Each row is a point. To make a cloud, some directions were put in groups of two or more. Within a group, all points are equally far from the middle, so they leave a hole (a ring in 2 directions, a hollow ball in 3). The other directions are filled evenly. Then the cloud was stretched, turned, moved and blurred a little. How many holes are there, and how many directions does each take, smallest first?
In the rows, zero is written as 128.

Cloud, 14 rows:
[[135 104]
 [127 101]
 [143 109]
 [ 80 136]
 [ 81 133]
 [125 170]
 [ 86 118]
 [ 81 140]
 [147 116]
 [ 84 123]
 [140 107]
 [101 168]
 [140 162]
 [119 100]]
Holes: 1 (2)

Cloud:
[[ 96 134  85]
 [169 107  91]
 [103 136 123]
 [101 111 173]
 [112 155  91]
 [ 97 118 120]
 [172 127 134]
 [100 125 125]
 [112  94  84]
 [171 124 102]
 [162 149  79]
 [153 155  90]
 [ 97 129 101]
 [111  95  83]
 [109 147 117]
 [106  94 140]
 [103 132 139]
 [134 147 161]
 [152 147 142]
 [175 109 138]
 [172 105 119]]
Holes: 1 (2)

Cloud (28 x 4):
[[ 86 127 136 142]
 [142 151 133 159]
 [131  96 144  88]
 [155 110 147 116]
 [ 99 134 104 143]
 [ 95 111  81 113]
 [130 163 141 106]
 [147 144 103 158]
 [155 110 125  75]
 [169 127  83 124]
 [168  99 106 139]
 [107  90  99  89]
 [134 158 122 120]
 [111  81  74 140]
 [ 89 108 130  95]
 [103  92  78 133]
 [120  79 112 142]
 [ 94 144 132 135]
 [147 148 107 130]
 [161 134 119 150]
 [144 140  56 137]
 [169 116  92  95]
 [ 96 101 127  80]
 [119 147  99 146]
 [105 131  82 140]
 [156 139  88 159]
 [104  90 100 107]
 [150 150 129 100]]
Holes: 1 (2)

Cloud:
[[ 95  94  98 148 114 112 121 172]
 [119 156 108 120  77 103 144 172]
 [ 94 168 145 116 176 117 122 105]
 [132  95 148 147 162 131 124 164]
 [ 83 134  85 138 142 110 169 146]
 [102 108 111 126 136 102 187 104]
 [ 76 120 137 118 111 161 147 161]
 [114  86 113 124 105 122  81 143]
 [130 183 100 145 152 125 154 148]
 [147 133 109 178 139 149 139 144]
 [140 163 137 149 105 110 157  86]
 [134 166 142  72 100 111 133 143]
 [160 106 178 112 119 108 145 147]
 [109 160 138 107 110 104  69 126]
 [ 80 136  83 109 110 147 126 125]
 [164 124 147 154 162  92 125 126]
 [130 183  93 147 136 109 155 114]
 [ 90 129 170  81 136 120 140 105]
 [140 105 144 114  98 110 121  76]
 [116 183 133 152 147  86 133  98]
 [ 76 129 118 164  81 105 119 148]
 [163 145 160  97 139 157 127 151]
 [131 176 140 114 105 104 149  87]
 [ 76 141 107 164 103 135  89 146]
 [141 155  96 173 115 156 135 147]
 [172 117 138  95 153  87 125 123]
 [146  98 109  75 140 119 100 132]
 [ 85 122 120 165 128  89 131 172]
 [121  88 166 117 145 100 139 158]
 [156 123 139 106  67 115 149 129]
 [144 172 123 154 153 149  98 149]
 [143 105 136  88 125 102 167  93]
 [100 174 151 163 161 100 136 134]
 [113  91 131  95 103  82 126 114]
 [164 105 153  91  99  93 125 121]
 [164 115 168  99 123 137  86 133]
 [120 157  98 115  96  99 102 173]
 [136 113  98 141 121 109 144  74]
 [149 149 155 145 103 119 118  81]
 [124  96 170 120 124 103 170 105]
 [ 90 125 148  87 125 149  87 145]
 [ 87 104 159 158 133 122  98 145]
 [157 106 105 152 103 109  89 146]
 [101 145 108  90 103  99  91 142]
 [ 77 108 149 168 111 115 110 142]
 [152 101 150 151 111  99 158 156]
 [105 105 121 166 159 104 101 112]
 [124  90 150  91 126 156 123 165]
 [169 134 148 143 144  88  98 118]
 [103 107 102 145 160  83 157 143]
 [136 102 139 170  88 139 149 149]
 [ 97 167 155 164 160 104 130 145]
 [ 88 158 147 117  75 116 149 116]
 [116 169 120 193 103 125 122 125]
 [ 95 165 136 108  76 154 126 132]
 [ 96 148 144 120 143  85  84 114]
 [120 104  99 101 142 133 176 136]
 [123 110 112  82 166 152 114 128]
 [ 92 119 124 134 126  62 121 106]
 [144 161 164 123 114  74 109 133]
 [139  88 146 123  81 102 116 114]
 [108 109 151  68 132  97 136 108]
 [107  95 140 163 120 135  94 109]
 [118 114 113 110 186  99 114 127]
 [151 129  96 179 136 135 121 144]
 [ 92 148 142 116  63 112 124 133]
 [131  86 164 126 121 118  86 134]
 [118 163 120 135  64 139 153 136]
 [167 153 173 102 141 131  96 132]
 [112 181 111 140  99 149 122 100]
 [113 168 133 160 124  66 143 122]
 [ 95 151  94 158 117 100 130 182]
 [ 70 140 136 140 135 164 144 134]
 [137  88 149 138 126 113 160 170]
 [166 109 110  84 145 105 111 130]
 [137 159 154 104  94  90 152 159]
 [138 143 105 174  81 148 129 121]
 [ 77 154 146 169 147 112 114 105]
 [ 88 124  80 118 120  93 148 115]
 [159 118 166 120  74 111 119 141]
 [164 126  98 130  90 102  98 139]]
Holes: 2 (2, 6)

Cloud (105 x 9):
[[ 94 113  95 136 131 167  77 123 104]
 [140  91 110 118 165 152 143  83 128]
 [133 123 136  81 128 117  99 122 183]
 [ 87 125  88 123 114 134 141 136 138]
 [137 125 119 141 102 138 102  70 190]
 [156 105 168 125 129 149 132 122 101]
 [132 151 101 115 122 138  92 135 174]
 [133 105  93  85 130 164  85 127 194]
 [131  95  97  83 121 135 135 108 126]
 [155  97  82 148 154 160  88 146 120]
 [154 106 113 128 105 128 114 124 123]
 [ 89 106 117 147 165 178  86  92 157]
 [ 94 101  90 157 148 146 117  98 167]
 [144 133 119 179  88 102 106 123 136]
 [117  88 128 127 141 142  97 164 139]
 [ 91  78 144 148 137 103  89 122 172]
 [135 102 171 143 139  92  75 105 183]
 [138 127 146 187  88 120 104 108 146]
 [113 151 110 112 129 177  84  91 170]
 [141 157 116 178 168 131 123 112 152]
 [ 95 108 160 128 163 171 120 136 100]
 [134 143 146 124 136 175  78 111 150]
 [117 153  88 178 134 105 134 103 170]
 [124 147 149 189 158 127 147  87 161]
 [139 124 158 160 134  98  90 162 173]
 [113  68  96 154 117 175  95  99 159]
 [ 92 101 101 130 154 117 131 127 178]
 [ 93 125 121  98 140 168 133 142  94]
 [139 103 122 135 116 101  99 158 152]
 [123  76 148 133 152 177 132  93 154]
 [141 100 126  96 155 135  91  99 143]
 [139  95 163 109 135 134 119 133  98]
 [132  94  93 121 159 152  92 140 177]
 [101  87 117 116 135 149 134  96 153]
 [134  92 157 124 140 166  58 149 152]
 [ 88 145 111 108 136 125 147 105 147]
 [137 134 138 120  84 160 127 128 155]
 [102 138 110 126 144 170 134 129  88]
 [149 103 103 138 146 101  71  86 168]
 [129 134 103 133 111 178  62  98 188]
 [115  92 152 108 155 127 151  88 108]
 [ 93 105 113 147 176 122  82 140 144]
 [141 102 129 127 144 178  93 155 176]
 [ 90 112 119 114 141 178 141 141 139]
 [140 127 138 149  98 106 117 178 165]
 [123 100 135 105 171 115 112 138 174]
 [120 146 153 177 138 159 126 117 112]
 [118  93  90 157 164 146 115 133 132]
 [105 148 132 168 132 129 145 123 150]
 [144 111  93 100 175 150  86 137 159]
 [107 145 115 148 139 152 147  94 132]
 [ 86  97 148 116 168 117  75  97 142]
 [ 84 118 111 128 141 149 122 156 149]
 [121  70 158 150  97 152 113 144 125]
 [101 133 129 172 147 136 108  99 126]
 [167 133  91 152 131 141 120 133 126]
 [113  83 152 164 181 169 153  87 153]
 [146 136 122  81 164 156  95 110 172]
 [112  80 146 118 113 114 112 132 151]
 [111 151 137 130 167 160  87  78 125]
 [128 147 160 166 123 149 104 120 100]
 [ 88  99 134 152 144 171 139 142 165]
 [145 162 104 157 157 120 109 140 142]
 [140  97  91 132 161  99  88  98 185]
 [119  90 113 154 161 149 128 123 123]
 [138 133 141 138 128 175  96 105 175]
 [144 107 100 110 112 129 129 130 165]
 [150  90 168 160 105 169 102 129 129]
 [108 153 144 122 154 121 116  64 154]
 [ 96  88 106 104 130 149 115  68 145]
 [125  88  89 121 100 118 106 148 140]
 [127 145 168 181 144  97  94 121 151]
 [ 91 145 119 137 159 176  85 158 137]
 [109  88 100 130 122 162 115 122 114]
 [100 150  95 118 173 123 100  97 114]
 [ 99  81 155 133  93 126 143 143 118]
 [132 150 147 169 119 133 139 111 110]
 [ 92 135 105 150 135 172 100 122 158]
 [147 159 113  82 154 165  76 141 121]
 [151 115  95 132 164 100 149 153 158]
 [146 122 167 114 133  85  76 127 107]
 [118 134 135 188 120 168  93  94 131]
 [109  99 135  77 149 111 148 126 170]
 [ 87  91 120 162 128 148 128  80 173]
 [141 103 124 106  91 115  73 133 116]
 [ 95 103 143 167 137 115 142 116 122]
 [147 139 159 120 143  87 118 150 133]
 [137 139  94 117 116 155  70 135 176]
 [ 90 107  97 103 148 124  99  85 136]
 [111 159  96 167 142 117 110 147 193]
 [128  78 139 145 102  88 118 119 120]
 [146  89 156 130 160 155  97 101 128]
 [101 152  94 147 129 123 118 132 140]
 [136 140 147 182 119 109 112  95 137]
 [114  73 149 184 113  88 128 119 108]
 [ 90 108 147  99 170 148  78 167 117]
 [135 139 122 168  89 138  90 152 140]
 [130 150 133 132 149 120 102  62 162]
 [166 125 133 142 155  93 144 107 123]
 [ 89 119 103 137 151 185 125 148 156]
 [105  95 130  94 153 134  97 143 146]
 [139 139 132 181 145 148  73  98 144]
 [ 99 161 112 104 123 140 100 134 147]
 [107 105 151 133 165 159 142 169 103]
 [154 123 160 158 126 163  75 163 108]]
Holes: 1 (2)
